Rows are points. The points of each table are mixes of a few directions, plus a little noise. How many directions does each table use, and how many do they share? Where both have some left over, give the other angles between the two spaces (their principal angles), to ten degrees, smallest first.

First, 6 rows:
[[ 24   4]
 [-30  -5]
 [-10  -2]
 [ 43   7]
 [-81 -13]
 [ 54   9]]
Second, 6 rows:
[[ 59  10]
 [ 17   3]
 [-54  -9]
 [ 44   7]
 [-66 -11]
 [ -1   0]]
Directions: first 1, second 1, shared 1

First (4 x 3):
[[-20  21  -7]
 [ 21  51  50]
 [ 31 -55  -3]
 [-31 -18 -41]]
Second, 4 rows:
[[ 11   8  -5]
 [ 34  24 -18]
 [-73 -51  37]
 [ 31  20 -15]]
Directions: first 2, second 1, shared 0; angles 70

First, 8 rows:
[[ 26  -7  -6  22  17  21]
 [ 42 -10  -8  35  24  35]
 [-49  12  10 -41 -29 -40]
 [-81  22  16 -70 -49 -68]
 [ 55 -14 -10  46  34  43]
 [-36   9   8 -31 -23 -30]
 [ 16  -4  -3  14  10  14]
 [ 28  -7  -6  24  17  24]]
Second:
[[ 31  -3   9  24  17  28]
 [ 45 -24 -48  47  32  31]
 [-32 -21 -79  -8 -10 -40]
 [ -9  13  35 -15  -9  -2]
 [-30  38  95 -46 -28 -10]
 [  5  12  39  -5  -2  11]
 [-10 -15 -51   3   0 -17]]
Directions: first 1, second 2, shared 1

First (7 x 8):
[[-60 -27 -17  45 -16 -17 -38 -14]
 [-29   3   4   4  37  20  21  49]
 [ 32  31  28 -49  -5 -20  19  28]
 [  4  11  11 -16   5  -3  12  21]
 [-17 -49 -49  71 -31   9 -53 -93]
 [  3  -9 -15  17  30  41  19   3]
 [ 66  40  34 -69 -19 -31  22   8]]
Second:
[[  0  -9  -9  11  -3   5  -6 -15]
 [  3  49  52 -68  13 -32  36  88]
 [ -2 -38 -41  53 -11  26 -28 -71]
 [ -3 -33 -35  46  -9  22 -24 -60]
 [ -1  -2  -4   4  -1   2  -2  -5]
 [  4  46  50 -65  13 -31  34  84]
 [ -1 -12 -14  19  -4   9 -10 -23]]
Directions: first 3, second 1, shared 1

First (8 x 11):
[[ 17  10 -35 -17  14 -14  -6 -11 -15   6  14]
 [-19 -12  40  19 -15  15   8  14  17  -8 -16]
 [-16 -10  32  16 -11  13   7  11  14  -6 -14]
 [-15  -9  32  15 -11  12   6  10  13  -6 -12]
 [-31 -18  62  30 -22  24  11  20  27 -12 -24]
 [ 15   9 -31 -14  11 -13  -6 -11 -13   5  12]
 [ 19  11 -38 -18  13 -15  -7 -12 -16   7  15]
 [ 30  18 -61 -29  22 -23 -12 -20 -26  12  25]]
Second:
[[ 16  -3 -37 -26   6  -6 -11  -5  -8   2   0]
 [-14  -5  10  -6  -5   3  21  28  23  -6 -39]
 [ -7   6  29  27  -5   5   1  -9  -3   2  19]
 [ -8   7  13   8   0  -3  11   5   4   1  -3]
 [ 69  35 -95 -34  37 -36 -11 -29 -44  23  34]
 [ 14  -7  24  27  -7  16  -5  -5  -2   2   6]
 [-11   9  34  29  -4   3   9  -4   2   2  13]
 [ 30  -2 -14   2   2   5  -7  -5  -9   6  -1]
 [  4  -4  22  17  -6  10  12  15  10  -1 -20]
 [-36 -26  12 -16 -15  13 -14   6  15 -14 -10]
 [-55  -9   1 -30  -5  -7  -6   3  14 -13   1]]
Directions: first 1, second 4, shared 1

First:
[[  8  -5 -35   9   7  16 -53  21   3 -19  -2  10]
 [ 27 -19 -15   2  32 -17  -7  20 -18 -43 -19 -29]
 [ -3   4 -32 -29  61  42  16 -23  10 -10  -4  -4]
 [ 12   6 -50  -6 -29 -48   1 -14 -12  12  27  -4]
 [-11  39   1  23   7  35 -24  -3   8  24 -32  13]
 [-22   0  95  27  -9  36   1  22  12   8 -31  11]
 [  9 -17   7 -12 -28 -54  37  -7 -14   1  25 -16]
 [-12   6 -30 -34  36  31  27 -34  14   9  16   6]
 [ -9 -14  58  21 -77 -41   1  18  -3  19  21  12]]
Second:
[[ 33 -16   0  -9   2   8 -15  -2 -30  29 -12  18]
 [-52   9   1   0  17 -22  11 -19  43 -26  40 -25]
 [ 46 -19  -1 -11   1  11 -15   8 -45  37 -26  35]
 [ 21  -4   0  11 -30  37 -31 -23  11  13   9 -83]
 [ 45 -22 -14   3  12 -10  -6 -30   5  19  -2  50]
 [ 20  11 -17  29 -15  -3  17  -7  40 -30 -14  24]
 [-39  12   8  -2  -2   1   3   7   9 -14  16 -43]
 [-74  29  20 -21  16 -21  35  67 -31 -28 -11  22]]
Directions: first 5, second 4, shared 0; angles 50, 70, 90, 90

First, 9 rows:
[[  2 -41  43  11  29  18   0 -12   1  11 -13 -28 -47   7  10 -21   4  19]
 [ -1  17 -19  -6 -13  -8   0   6  -1  -6   6  13  21  -5  -5   9  -2  -8]
 [  0  -3   4   1   2   2   0  -1  -1   1  -1  -3  -4   2   0  -1   1   2]
 [ -2  47 -50 -14 -35 -21   2  15  -2 -13  15  33  56  -8 -11  25  -4 -22]
 [ -1  21 -23  -6 -16 -11   1   7  -1  -6   8  16  26  -4  -5  11  -2 -11]
 [  1   1  -2  -1  -1   0   1   1  -1  -1   1   1   2  -1  -1   1   1   0]
 [ -1  12 -12  -4  -8  -4   0   4   0  -4   3   7  13  -2  -3   5  -1  -5]
 [  4 -80  85  23  59  37  -2 -25   3  23 -26 -56 -95  14  21 -42   8  38]
 [ -2  25 -27  -8 -18 -12   1   7  -2  -7   7  17  28  -4  -6  13  -3 -12]]
Second:
[[ -2   0  15  18   1  13  15  34   4   3 -25   3   2 -18   2  11  31  19]
 [ 14   5 -12  33 -10  18  26   9  21   0  -6   4  13   1  11  13   0  -5]
 [-28  22  14 -26  -5 -17 -12  60 -26  -3 -27  22  18 -41 -22  16  55  28]
 [ -9  12   1  -6  -5  -6  -1  26  -8  -2 -11  11  12 -17  -8  10  22   9]
 [  5   9  -5  25 -10  13  22  26  13   0 -15   8  16 -11   5  16  16   5]
 [-12 -23  19 -45  23 -22 -41 -44 -25   2  22 -18 -36  17  -9 -33 -24  -2]
 [ 23 -41  11  20  21  20   3 -63  19   9  20 -35 -44  40  22 -29 -48 -14]
 [ -8  -9   3 -34  10 -19 -29 -33 -17  -1  21  -8 -17  14  -7 -20 -22  -8]
 [ 13  34 -51  12 -32  -4  17  -3  16 -10  18  22  46   7   3  21 -22 -29]
 [  4 -10   4   4   6   4   0 -13   3   2   3  -8 -11   8   5  -7  -9  -2]]
Directions: first 1, second 3, shared 1
